Each row is a point. Two turns around zero, p and q, are shown by what they do to some points. Write where each new point lands after one turn and then the other. Backwards means that the second turn is done in reverse. Each puzzle has new turns, and all numbers are rounded.

Turn p:
-0.010, -0.030, -0.025 -> 0.017, -0.035, -0.011
0.026, -0.017, -0.044 -> 0.033, -0.009, -0.041
-0.015, -0.012, -0.048 -> 0.002, -0.036, -0.037
-0.016, 0.047, 0.050 -> -0.049, 0.037, 0.035
-0.019, 0.023, 0.022 -> -0.031, 0.009, 0.017
0.034, -0.010, 0.045 -> 0.027, 0.035, 0.036
Turn q:
0.018, 0.030, -0.026 -> 0.014, -0.001, -0.041
-0.091, 0.001, 0.010 -> -0.089, -0.013, 0.015
0.038, -0.032, -0.005 -> 0.044, -0.012, 0.019
0.028, 0.007, 0.016 -> 0.023, 0.023, 0.000
0.007, -0.006, 0.006 -> 0.007, 0.003, 0.008
Where do these land?
p, then q: -0.002, 0.034, -0.025 -> -0.021, -0.028, -0.024
p, then q: 0.010, -0.007, -0.008 -> 0.013, -0.003, -0.005
q, then p: -0.035, -0.006, -0.017 -> -0.002, -0.037, 0.014
q, then p: 0.049, -0.009, 0.083 -> -0.032, 0.090, 0.013
q, then p: 0.027, 0.004, -0.017 -> 0.024, 0.010, -0.019
p, then q: -0.048, -0.016, -0.016 -> -0.008, -0.030, 0.043

Turn p:
-0.034, 0.001, 0.024, 0.050 -> -0.051, 0.033, 0.001, 0.025
-0.020, 0.005, -0.029, -0.032 -> 0.003, -0.010, -0.013, -0.045
0.034, -0.031, 0.025, -0.003 -> 0.014, -0.025, 0.032, 0.030
0.017, -0.019, 0.013, 0.042 -> -0.016, -0.005, 0.000, 0.048
0.057, 0.003, -0.065, 0.015 -> 0.040, -0.039, -0.063, 0.024
-0.021, -0.002, 0.024, -0.039 -> 0.001, 0.006, 0.037, -0.033
-0.034, 0.043, 0.008, -0.033 -> 0.008, 0.041, 0.006, -0.049
Turn q:
-0.022, 0.031, 0.024, 0.035 -> -0.036, 0.035, 0.009, 0.025
0.070, -0.031, 0.024, 0.027 -> 0.035, -0.031, -0.025, 0.066
-0.008, -0.030, -0.001, 0.038 -> -0.028, -0.032, 0.008, 0.024
-0.013, -0.002, -0.039, -0.050 -> 0.017, -0.008, -0.003, -0.062
-0.017, 0.029, -0.030, -0.055 -> 0.016, 0.025, -0.006, -0.065
-0.020, 0.011, -0.029, 0.003 -> -0.025, 0.001, -0.010, -0.026
0.010, -0.008, 0.051, 0.002 -> 0.021, 0.011, 0.027, 0.038
Where do these land?
q, then p: -0.029, 0.004, 0.011, 0.015 -> -0.018, 0.025, 0.013, -0.008
q, then p: 0.025, 0.010, 0.028, -0.005 -> 0.015, 0.012, -0.018, 0.029
q, then p backwards: 0.008, -0.029, -0.039, 0.042 -> -0.005, -0.045, -0.040, 0.022
p, then q: -0.011, 0.023, -0.068, 0.031 -> -0.024, -0.029, -0.038, -0.059
p, then q backwards: -0.019, -0.032, 0.026, -0.025 -> -0.044, -0.026, 0.005, -0.006
q, then p: 0.027, 0.025, 0.043, -0.058 -> 0.070, 0.022, -0.007, 0.033

Turn p:
0.007, 0.014, -0.005, -0.031, 0.024, -0.020, -0.038, -0.061 -> -0.010, 0.000, -0.017, -0.043, 0.052, -0.015, -0.018, -0.043
-0.013, 0.008, 0.005, 0.007, 0.002, 0.067, -0.029, -0.053 -> -0.049, -0.010, -0.001, 0.003, 0.026, 0.058, -0.032, -0.031
0.011, -0.015, -0.035, 0.019, 0.037, 0.061, 0.031, 0.018 -> 0.025, -0.016, 0.003, 0.041, 0.027, 0.057, -0.008, 0.041
0.043, 0.024, -0.018, 0.005, -0.017, 0.023, 0.023, -0.006 -> 0.020, 0.035, -0.001, -0.016, -0.001, 0.046, 0.007, 0.010
-0.013, 0.006, 0.001, -0.042, 0.028, 0.002, 0.012, 0.024 -> 0.007, -0.034, 0.022, -0.021, 0.016, -0.011, 0.009, 0.030
-0.010, 0.038, 0.020, 0.059, -0.025, -0.024, -0.001, -0.004 -> -0.038, 0.062, -0.002, 0.023, -0.018, -0.019, 0.010, -0.002
-0.011, -0.039, 0.022, 0.013, -0.029, -0.014, 0.076, 0.051 -> 0.032, -0.013, 0.028, 0.043, -0.057, -0.006, 0.065, 0.019
0.078, 0.016, 0.021, -0.028, 0.015, -0.018, -0.042, -0.003 -> 0.043, 0.032, 0.026, -0.054, 0.010, -0.014, -0.052, -0.021
-0.039, -0.029, -0.018, -0.010, -0.040, -0.044, -0.027, 0.052 -> -0.002, -0.032, -0.040, -0.001, -0.062, -0.054, 0.000, 0.019
-0.052, -0.024, 0.007, 0.009, 0.006, -0.032, -0.004, -0.019 -> -0.027, -0.024, -0.017, 0.026, 0.007, -0.040, 0.020, -0.023
Turn q:
0.005, 0.013, 0.000, -0.026, -0.046, 0.029, 0.032, -0.044 -> 0.023, 0.015, -0.017, -0.041, -0.053, -0.004, 0.019, -0.031
0.015, 0.046, -0.060, 0.035, 0.074, -0.052, -0.040, -0.029 -> 0.058, 0.008, -0.032, 0.002, 0.110, -0.001, -0.021, 0.029
0.010, 0.028, -0.021, 0.023, -0.031, -0.049, -0.004, 0.039 -> 0.011, 0.016, 0.014, 0.017, 0.009, -0.066, -0.011, 0.037
-0.008, -0.090, -0.021, -0.016, -0.011, 0.002, -0.001, -0.031 -> -0.033, -0.059, -0.049, -0.020, -0.028, 0.013, -0.039, -0.014
0.021, -0.036, 0.055, 0.001, 0.020, 0.018, -0.010, 0.036 -> -0.029, -0.038, 0.055, 0.020, -0.008, 0.032, 0.003, 0.002
-0.047, 0.016, -0.023, -0.007, -0.008, 0.026, -0.025, -0.021 -> 0.002, 0.047, -0.037, 0.009, -0.008, 0.023, -0.020, -0.013
-0.027, -0.015, 0.048, 0.024, -0.007, -0.010, 0.011, -0.007 -> -0.020, -0.010, 0.017, 0.026, -0.002, -0.013, 0.001, -0.050
0.007, -0.016, -0.010, -0.004, -0.044, 0.059, 0.005, 0.003 -> 0.009, 0.000, -0.013, 0.006, -0.071, 0.020, 0.005, 0.008
0.025, 0.047, 0.008, -0.039, 0.013, 0.004, -0.017, 0.023 -> 0.009, 0.036, 0.041, -0.028, 0.012, 0.017, 0.010, 0.032
-0.001, 0.008, 0.025, 0.010, 0.040, -0.026, 0.048, 0.031 -> -0.029, -0.014, 0.022, 0.010, 0.039, -0.020, 0.053, -0.001
Where do these land?
p, then q backwards: -0.001, -0.010, 0.004, 0.036, -0.021, -0.022, 0.014, 0.018 -> -0.016, 0.017, -0.006, 0.022, -0.031, 0.020, 0.012, 0.017
p, then q: -0.004, 0.017, -0.006, -0.029, 0.002, -0.014, 0.029, 0.004 -> -0.025, -0.008, 0.007, -0.022, -0.001, -0.007, 0.030, 0.008
p, then q: 0.002, 0.095, 0.071, 0.005, -0.070, 0.007, 0.012, -0.023 -> -0.028, 0.107, 0.017, -0.025, -0.030, -0.008, 0.035, -0.067
p, then q: -0.021, -0.008, -0.007, -0.076, -0.005, 0.057, 0.003, -0.034 -> -0.051, -0.030, -0.029, -0.025, -0.035, 0.066, 0.000, -0.015
p, then q: 0.039, -0.056, -0.050, 0.030, 0.032, -0.032, 0.015, -0.033 -> 0.076, -0.047, -0.023, -0.007, 0.039, 0.005, 0.016, 0.032
p, then q: -0.001, 0.062, -0.006, -0.037, -0.027, -0.031, 0.006, 0.034 -> -0.048, 0.040, 0.021, -0.040, -0.012, -0.030, 0.017, 0.028
q, then p: 0.005, 0.004, -0.009, 0.038, -0.015, 0.023, -0.048, -0.008 -> 0.007, 0.039, -0.007, 0.010, -0.015, 0.018, -0.049, -0.006
p, then q: 0.053, -0.023, 0.011, 0.014, 0.019, 0.008, 0.010, 0.029 -> 0.041, -0.019, 0.052, 0.007, -0.008, 0.006, -0.004, 0.010
q, then p: -0.055, 0.010, -0.009, -0.016, 0.024, 0.033, 0.015, 0.020 -> -0.042, 0.005, -0.012, 0.014, 0.017, 0.029, 0.028, 0.042
p, then q: -0.015, -0.066, -0.006, -0.001, 0.012, -0.010, -0.016, -0.003 -> 0.019, -0.054, -0.024, 0.006, 0.005, -0.011, -0.034, -0.004
p, then q: -0.003, -0.025, 0.006, 0.035, 0.047, -0.021, -0.040, -0.004 -> 0.025, -0.014, 0.002, 0.024, 0.055, -0.007, -0.041, -0.003

Turn p:
-0.023, -0.043, 0.042, -0.037, -0.033, 0.041, -0.049, -0.016, 0.021 -> 0.003, -0.033, 0.004, -0.009, 0.016, 0.025, -0.014, 0.019, 0.094
0.018, 0.012, -0.048, -0.027, 0.035, -0.050, 0.025, -0.019, -0.007 -> 0.035, 0.033, -0.008, -0.038, -0.003, -0.042, 0.001, -0.031, -0.041
0.005, 0.045, -0.010, 0.016, 0.059, -0.012, 0.029, 0.035, 0.036 -> -0.032, -0.023, 0.026, -0.001, 0.018, -0.040, 0.011, -0.029, -0.065
0.039, -0.032, 0.041, 0.027, -0.039, 0.045, 0.034, 0.040, 0.004 -> 0.005, -0.046, -0.012, 0.060, -0.002, 0.059, 0.042, -0.007, 0.004
0.021, 0.023, 0.006, 0.042, 0.018, -0.009, 0.009, -0.039, -0.044 -> -0.005, 0.031, -0.017, 0.030, -0.034, 0.004, -0.045, -0.016, -0.032
-0.009, -0.004, -0.057, 0.025, 0.007, 0.038, -0.037, -0.003, 0.020 -> -0.014, 0.044, 0.026, 0.019, 0.063, -0.002, -0.005, 0.010, 0.010
0.014, 0.022, 0.003, -0.036, 0.009, 0.001, -0.008, 0.051, -0.004 -> 0.003, -0.029, -0.006, 0.011, 0.001, -0.050, 0.033, 0.013, 0.001
-0.032, -0.051, -0.007, -0.033, -0.007, -0.058, -0.055, -0.007, -0.005 -> -0.010, 0.026, -0.047, -0.073, 0.006, -0.010, 0.005, 0.015, 0.051
0.005, 0.010, 0.040, 0.016, -0.057, -0.042, 0.023, -0.033, -0.008 -> -0.002, 0.009, 0.004, -0.013, -0.080, 0.042, 0.006, -0.008, 0.006
-0.039, 0.018, -0.011, 0.008, 0.007, 0.045, 0.030, -0.009, -0.013 -> 0.015, -0.011, 0.032, 0.013, 0.016, 0.014, -0.033, 0.036, -0.030
Turn q:
0.029, 0.012, -0.022, 0.024, 0.058, 0.001, -0.005, 0.001, -0.020 -> -0.015, 0.001, -0.018, -0.007, -0.061, 0.008, -0.006, -0.036, 0.010
-0.009, -0.035, -0.037, 0.007, 0.028, 0.040, -0.027, -0.002, -0.013 -> 0.000, -0.030, 0.039, 0.003, -0.031, -0.020, 0.009, -0.044, -0.011
-0.028, -0.016, 0.049, 0.005, -0.043, -0.034, 0.036, 0.024, -0.024 -> -0.035, 0.009, -0.017, 0.010, 0.040, 0.012, 0.018, 0.057, -0.044
0.018, -0.004, 0.055, -0.030, -0.050, 0.007, 0.052, -0.005, -0.005 -> 0.032, 0.007, -0.039, -0.013, 0.041, -0.009, -0.011, 0.051, -0.048
0.008, 0.018, -0.005, 0.013, -0.045, -0.018, 0.041, -0.012, 0.018 -> 0.018, 0.032, -0.006, -0.027, 0.034, 0.039, 0.001, 0.016, -0.009
-0.033, -0.027, -0.044, -0.022, 0.027, -0.007, -0.029, -0.035, -0.040 -> -0.024, -0.028, 0.065, 0.011, -0.035, -0.002, -0.041, -0.007, -0.004
0.029, 0.065, -0.027, 0.008, 0.062, 0.015, -0.086, -0.009, -0.006 -> 0.021, -0.019, -0.008, 0.042, -0.076, 0.008, -0.011, -0.039, 0.086
0.029, -0.027, 0.040, -0.012, -0.041, -0.045, 0.021, 0.012, 0.033 -> 0.002, 0.054, -0.015, -0.022, 0.033, -0.029, 0.017, 0.053, -0.008
-0.008, 0.000, 0.002, -0.024, -0.046, -0.002, 0.036, 0.049, 0.016 -> 0.000, -0.019, -0.013, -0.040, 0.049, 0.002, 0.031, 0.034, -0.004
0.000, 0.048, 0.002, -0.001, 0.073, 0.006, -0.020, -0.012, 0.040 -> -0.008, 0.002, -0.034, 0.016, -0.010, -0.010, -0.035, -0.055, 0.062
-0.036, -0.033, -0.013, 0.033, -0.021, 0.037, -0.018, -0.010, 0.000 -> 0.008, -0.010, 0.045, 0.027, 0.016, 0.003, 0.028, -0.032, -0.029
Where do these land?
q, then p: -0.019, 0.017, 0.037, 0.006, 0.039, 0.007, 0.025, -0.007, 0.119 -> -0.017, 0.046, 0.041, -0.050, 0.020, -0.060, -0.058, -0.061, -0.027
p, then q backwards: -0.026, 0.020, 0.118, -0.031, 0.019, 0.020, 0.008, 0.003, -0.047 -> -0.003, 0.042, 0.000, -0.079, 0.054, 0.022, -0.020, 0.012, -0.084
q, then p: -0.013, -0.042, 0.020, 0.010, -0.023, 0.001, -0.006, 0.038, -0.020 -> 0.007, -0.019, -0.029, -0.013, -0.014, 0.018, 0.005, 0.023, -0.048
p, then q: -0.002, -0.048, -0.042, 0.019, 0.015, -0.078, 0.002, -0.015, 0.008 -> 0.025, -0.053, 0.003, -0.026, -0.007, 0.029, -0.073, 0.006, 0.026
q, then p: 0.026, 0.001, -0.043, 0.011, -0.011, 0.010, 0.028, -0.034, -0.030 -> 0.035, -0.009, -0.004, 0.042, -0.019, -0.007, -0.005, 0.014, 0.045
q, then p: -0.008, 0.000, -0.028, 0.019, 0.001, 0.016, -0.024, -0.030, -0.033 -> -0.006, -0.006, -0.004, 0.033, -0.020, 0.039, -0.011, 0.001, 0.028
q, then p: 0.028, -0.020, 0.005, -0.012, 0.026, 0.015, -0.015, -0.014, -0.027 -> -0.001, 0.030, -0.016, -0.002, -0.032, 0.014, 0.024, 0.009, 0.020
q, then p: 0.018, 0.025, 0.012, 0.006, -0.027, -0.019, -0.007, -0.002, 0.039 -> -0.007, -0.008, 0.032, 0.015, 0.011, -0.030, 0.013, -0.028, -0.022
p, then q backwards: 0.003, 0.025, -0.037, 0.012, -0.014, 0.021, -0.012, 0.068, -0.032 -> -0.005, -0.030, 0.065, 0.008, -0.041, -0.015, -0.027, 0.026, -0.012
p, then q: -0.006, 0.022, -0.042, -0.041, -0.026, 0.006, -0.001, -0.007, 0.022 -> 0.001, 0.024, -0.057, -0.009, 0.007, -0.017, -0.010, 0.027, 0.010
